Each row is a point. Two turns around zero, p and q, are shown by what they do to some points. Write where each new point lands after one turn and then the other. Backwards means that the second turn is done in reverse. Each puzzle has new turns, and all numbers are rounded.

Turn p:
| -0.096 |  0.094 | => | -0.133 | -0.016 |
|  0.259 | -0.086 | => | 0.229 | 0.149 |
| -0.163 | -0.008 | => | -0.095 | -0.132 |
Turn q:
| 0.139 | 0.019 | => | -0.052 |  0.130 |
| -0.011 |  0.109 | => | -0.103 | -0.037 |
|  0.049 | -0.046 | => | 0.033 | 0.059 |
| -0.207 | -0.282 | => |  0.324 | -0.133 |
| 0.030 | 0.200 | => | -0.201 | -0.019 |
Where do these land?
p, then q: | -0.073 | -0.101 | => | 0.108 | 0.061 |
q, then p: | -0.130 | -0.026 | => |  0.129 | -0.030 |
q, then p: | -0.117 |  0.035 | => |  0.092 | -0.081 |
p, then q backwards: | 0.320 | 0.092 | => |  0.267 | -0.198 |

Turn p:
| -0.180 | -0.200 |  0.018 | -0.082 | => |  0.199 | -0.182 |  0.035 | -0.074 |
| -0.240 | -0.200 | -0.029 |  0.126 | => |  0.159 | -0.161 |  0.248 | -0.037 |
|  0.094 |  0.321 | -0.094 | -0.014 | => | -0.311 |  0.118 | -0.079 | -0.061 |
|  0.184 | -0.025 | -0.025 | -0.024 | => | -0.029 |  0.033 | -0.104 |  0.151 |
|  0.143 |  0.104 |  0.130 | -0.006 | => | -0.017 |  0.193 | -0.101 |  0.022 |
Turn q:
| -0.090 | -0.036 | -0.047 |  0.088 | => | -0.026 |  0.073 | -0.114 | -0.017 |
| -0.060 |  0.013 | -0.054 | -0.375 | => | -0.208 | -0.311 |  0.078 | -0.032 |
| -0.197 |  0.307 |  0.139 |  0.056 | => | -0.231 |  0.195 |  0.098 |  0.233 |
|  0.175 | -0.075 | -0.206 |  0.057 | => |  0.119 |  0.020 |  0.011 | -0.260 |
|  0.015 | -0.059 |  0.171 |  0.052 | => |  0.114 |  0.000 | -0.026 |  0.148 |
|  0.229 | -0.157 | -0.117 |  0.035 | => |  0.218 | -0.051 |  0.004 | -0.204 |
| -0.072 |  0.007 |  0.113 |  0.087 | => |  0.014 |  0.074 | -0.051 |  0.131 |
Where do these land?
q, then p: | -0.101 |  0.097 |  0.040 |  0.191 | => | -0.190 |  0.089 |  0.074 | -0.091 |
q, then p: |  0.014 | -0.120 | -0.059 |  0.168 | => | -0.172 | -0.031 | -0.113 |  0.055 |
q, then p backwards: |  0.067 |  0.207 | -0.086 | -0.227 | => | -0.187 |  0.091 | -0.189 |  0.165 |
q, then p backwards: |  0.171 |  0.069 |  0.076 | -0.227 | => | -0.175 | -0.140 | -0.151 |  0.136 |
p, then q: | -0.151 | -0.253 |  0.030 |  0.094 | => |  0.286 | -0.069 |  0.065 |  0.076 |

Turn p:
|  0.007 |  0.106 |  0.165 | -0.384 | -0.045 | -0.365 | => | -0.238 | -0.047 |  0.117 | -0.155 | -0.348 | -0.322 |
| -0.064 | -0.135 | -0.065 |  0.079 |  0.019 |  0.027 | => |  0.122 | -0.052 | -0.035 | -0.032 |  0.119 | -0.001 |
|  0.108 | -0.111 | -0.213 |  0.149 | -0.198 |  0.151 | => |  0.129 | -0.172 | -0.217 |  0.104 |  0.044 |  0.218 |
| -0.006 | -0.095 | -0.024 |  0.207 |  0.165 |  0.037 | => |  0.151 |  0.131 | -0.065 |  0.031 |  0.189 | -0.018 |
|  0.058 |  0.025 | -0.200 |  0.051 |  0.077 |  0.163 | => | -0.051 |  0.031 | -0.150 | -0.017 |  0.152 |  0.172 |
| -0.188 |  0.077 |  0.260 | -0.042 |  0.149 |  0.104 | => | -0.012 |  0.161 |  0.334 | -0.049 |  0.059 |  0.000 |
|  0.165 |  0.101 |  0.148 | -0.117 | -0.081 | -0.165 | => | -0.085 |  0.054 |  0.002 |  0.043 | -0.291 | -0.101 |
| -0.062 | -0.129 | -0.007 |  0.074 |  0.083 |  0.201 | => |  0.144 |  0.040 |  0.038 | -0.071 |  0.156 |  0.142 |
| -0.017 |  0.161 | -0.064 | -0.017 | -0.169 | -0.153 | => | -0.159 | -0.144 | -0.024 |  0.146 | -0.082 | -0.089 |
Turn q:
| -0.038 | -0.088 | -0.063 |  0.012 |  0.181 | -0.214 | => | -0.093 |  0.124 | -0.144 |  0.188 | -0.009 | -0.109 |
| -0.003 |  0.031 |  0.031 | -0.159 | -0.014 |  0.227 | => |  0.096 | -0.226 |  0.063 |  0.004 | -0.031 |  0.116 |
| -0.101 | -0.100 |  0.116 |  0.219 |  0.160 | -0.098 | => | -0.064 |  0.152 |  0.104 |  0.113 | -0.092 | -0.240 |
|  0.218 |  0.200 |  0.011 | -0.182 | -0.125 |  0.124 | => |  0.064 | -0.201 |  0.011 | -0.129 |  0.244 |  0.176 |
| -0.159 |  0.076 |  0.000 |  0.292 |  0.090 | -0.129 | => | -0.034 |  0.319 |  0.150 |  0.086 | -0.039 | -0.084 |
|  0.024 | -0.114 | -0.175 |  0.080 |  0.039 | -0.027 | => |  0.112 |  0.111 | -0.146 |  0.016 | -0.056 | -0.057 |
|  0.331 |  0.081 |  0.070 | -0.076 | -0.247 |  0.098 | => |  0.056 | -0.187 | -0.018 | -0.316 |  0.241 |  0.031 |
| -0.273 | -0.087 |  0.010 | -0.185 | -0.085 |  0.018 | => | -0.138 | -0.089 | -0.019 |  0.037 | -0.260 |  0.165 |
Where do these land?
p, then q: | -0.141 |  0.210 |  0.082 | -0.102 |  0.139 | -0.203 | => | -0.317 |  0.125 |  0.104 |  0.105 | -0.047 |  0.037 |
p, then q backwards: | -0.038 | -0.179 |  0.014 | -0.018 | -0.134 |  0.183 | => |  0.014 |  0.082 | -0.071 | -0.088 | -0.088 |  0.241 |
q, then p: | -0.112 | -0.175 | -0.130 | -0.074 |  0.196 | -0.219 | => | -0.047 | -0.172 | -0.127 |  0.246 |  0.205 | -0.040 |
q, then p: |  0.242 |  0.155 |  0.153 | -0.002 | -0.067 |  0.183 | => |  0.114 |  0.214 |  0.022 | -0.268 | -0.093 | -0.066 |
p, then q backwards: | -0.107 | -0.151 | -0.203 |  0.130 |  0.174 |  0.068 | => |  0.316 |  0.129 | -0.094 | -0.013 | -0.022 | -0.040 |
p, then q: |  0.066 |  0.077 |  0.189 |  0.111 | -0.170 | -0.169 | => | -0.073 |  0.193 |  0.052 | -0.242 |  0.033 | -0.103 |
q, then p backwards: |  0.090 |  0.064 | -0.105 | -0.046 | -0.139 |  0.157 | => | -0.010 | -0.203 | -0.043 | -0.031 | -0.019 |  0.157 |

Turn p:
|  0.069 | -0.098 | -0.118 |  0.068 |  0.299 | -0.083 |  0.159 |  0.042 | => | -0.234 | -0.059 | -0.164 | -0.060 |  0.022 | -0.019 | -0.172 |  0.192 |
|  0.100 | -0.064 |  0.136 | -0.033 | -0.096 |  0.189 | -0.069 |  0.153 | => |  0.079 | -0.061 |  0.045 | -0.079 |  0.119 | -0.184 |  0.196 | -0.045 |
| -0.024 | -0.113 | -0.087 |  0.062 | -0.149 | -0.006 |  0.232 |  0.179 | => | -0.024 | -0.180 | -0.002 |  0.032 | -0.181 | -0.054 |  0.151 |  0.200 |
| -0.119 | -0.007 | -0.036 |  0.052 |  0.052 |  0.116 | -0.101 |  0.109 | => |  0.057 | -0.119 | -0.007 | -0.180 | -0.013 |  0.003 | -0.024 | -0.077 |
|  0.041 | -0.057 |  0.041 | -0.399 | -0.150 | -0.076 | -0.126 | -0.048 | => | -0.122 |  0.076 |  0.104 |  0.227 | -0.033 | -0.131 |  0.106 | -0.316 |
| -0.114 |  0.031 |  0.149 |  0.068 | -0.013 | -0.045 |  0.231 |  0.121 | => | -0.031 |  0.058 | -0.106 | -0.099 | -0.132 |  0.073 |  0.200 |  0.151 |
|  0.001 |  0.034 |  0.062 |  0.097 | -0.081 | -0.130 | -0.117 |  0.060 | => |  0.175 |  0.074 | -0.086 |  0.019 | -0.078 | -0.066 | -0.021 | -0.023 |
|  0.128 | -0.091 | -0.056 |  0.021 |  0.159 | -0.109 | -0.079 | -0.340 | => | -0.103 |  0.189 |  0.109 |  0.102 |  0.118 | -0.009 | -0.320 |  0.045 |
| -0.031 |  0.465 |  0.001 |  0.053 | -0.145 |  0.195 | -0.020 |  0.182 | => |  0.300 | -0.173 | -0.154 | -0.001 |  0.140 |  0.279 |  0.246 | -0.105 |
| -0.049 | -0.099 | -0.092 |  0.011 |  0.124 | -0.050 | -0.111 | -0.458 | => | -0.096 |  0.195 |  0.261 |  0.041 |  0.042 |  0.107 | -0.361 | -0.024 |
Turn q:
|  0.176 | -0.143 | -0.032 |  0.058 |  0.250 |  0.143 | -0.050 |  0.002 | => | -0.298 |  0.133 |  0.074 |  0.004 |  0.076 | -0.149 | -0.008 |  0.032 |
|  0.049 | -0.074 | -0.020 |  0.074 |  0.151 | -0.144 | -0.106 |  0.044 | => | -0.048 |  0.071 | -0.092 |  0.068 |  0.129 | -0.120 |  0.112 |  0.080 |
|  0.155 | -0.237 |  0.084 | -0.180 | -0.153 |  0.082 | -0.059 |  0.110 | => |  0.001 | -0.036 |  0.270 |  0.093 |  0.160 |  0.061 | -0.167 |  0.160 |
|  0.144 |  0.061 |  0.002 | -0.082 | -0.161 | -0.029 |  0.114 |  0.091 | => |  0.034 | -0.185 |  0.015 |  0.073 |  0.076 |  0.064 | -0.154 | -0.068 |
| -0.308 |  0.165 | -0.398 | -0.089 |  0.177 | -0.180 | -0.272 | -0.304 | => |  0.222 |  0.233 | -0.029 | -0.223 |  0.066 | -0.053 |  0.517 | -0.300 |
| -0.001 |  0.243 |  0.142 | -0.066 | -0.231 |  0.138 | -0.018 |  0.127 | => |  0.021 | -0.247 |  0.090 |  0.134 | -0.184 |  0.223 | -0.020 | -0.033 |
| -0.096 | -0.074 | -0.059 | -0.012 |  0.101 |  0.234 |  0.084 |  0.120 | => | -0.102 |  0.214 |  0.082 |  0.077 | -0.123 |  0.032 | -0.119 | -0.074 |
| -0.016 |  0.155 |  0.045 | -0.064 | -0.085 |  0.044 |  0.052 | -0.134 | => |  0.019 | -0.126 |  0.008 | -0.138 | -0.078 |  0.116 |  0.012 | -0.072 |
|  0.139 | -0.058 |  0.024 | -0.029 |  0.034 | -0.154 |  0.056 |  0.072 | => | -0.024 | -0.045 | -0.094 |  0.056 |  0.187 | -0.023 | -0.071 |  0.047 |
| -0.070 |  0.185 | -0.025 |  0.247 | -0.239 | -0.092 |  0.070 | -0.091 | => |  0.201 | -0.230 | -0.136 | -0.049 | -0.213 | -0.127 |  0.011 | -0.061 |
| -0.173 | -0.223 |  0.238 |  0.143 |  0.156 | -0.044 |  0.130 | -0.039 | => | -0.025 |  0.217 | -0.189 | -0.099 | -0.097 | -0.023 | -0.113 |  0.292 |
Where do these land?
q, then p: | -0.192 | -0.150 |  0.019 |  0.005 | -0.208 |  0.108 |  0.019 |  0.054 | => |  0.221 |  0.052 | -0.052 |  0.082 |  0.139 | -0.143 |  0.128 | -0.031 |
q, then p: |  0.261 |  0.180 |  0.055 | -0.127 |  0.165 | -0.260 |  0.203 | -0.211 | => | -0.398 | -0.176 |  0.125 | -0.084 | -0.027 |  0.042 | -0.246 | -0.160 |
p, then q backwards: | -0.025 |  0.011 | -0.067 |  0.198 | -0.014 |  0.014 |  0.137 |  0.212 | => | -0.034 |  0.061 |  0.222 |  0.122 | -0.100 | -0.134 | -0.023 | -0.106 |
p, then q backwards: |  0.054 | -0.138 | -0.006 | -0.014 |  0.052 | -0.208 | -0.018 | -0.027 | => | -0.002 | -0.100 | -0.008 |  0.172 |  0.074 |  0.080 |  0.094 |  0.094 |
q, then p: | -0.146 |  0.200 | -0.164 |  0.204 |  0.005 |  0.016 |  0.119 | -0.239 | => | -0.089 |  0.029 |  0.186 |  0.382 | -0.087 |  0.046 | -0.005 | -0.047 |
q, then p: | -0.224 |  0.111 |  0.029 | -0.229 |  0.105 |  0.060 | -0.131 |  0.159 | => |  0.094 | -0.081 |  0.091 | -0.101 |  0.198 |  0.213 |  0.164 |  0.165 |
q, then p backwards: |  0.169 | -0.156 | -0.234 |  0.025 | -0.204 |  0.089 | -0.079 |  0.105 | => |  0.163 | -0.187 | -0.105 | -0.060 | -0.172 |  0.089 | -0.207 | -0.136 |
q, then p backwards: |  0.232 | -0.028 |  0.249 |  0.152 | -0.060 | -0.022 | -0.085 |  0.067 | => |  0.160 | -0.143 | -0.218 |  0.053 |  0.019 |  0.024 |  0.227 |  0.082 |
q, then p: | -0.032 | -0.091 |  0.177 |  0.014 |  0.244 |  0.107 |  0.086 | -0.152 | => | -0.018 | -0.135 | -0.048 | -0.019 | -0.113 |  0.152 |  0.132 | -0.260 |
q, then p backwards: | -0.096 |  0.063 | -0.059 | -0.227 | -0.084 |  0.097 | -0.251 |  0.033 | => | -0.096 |  0.106 |  0.053 | -0.080 | -0.248 |  0.169 |  0.059 | -0.161 |
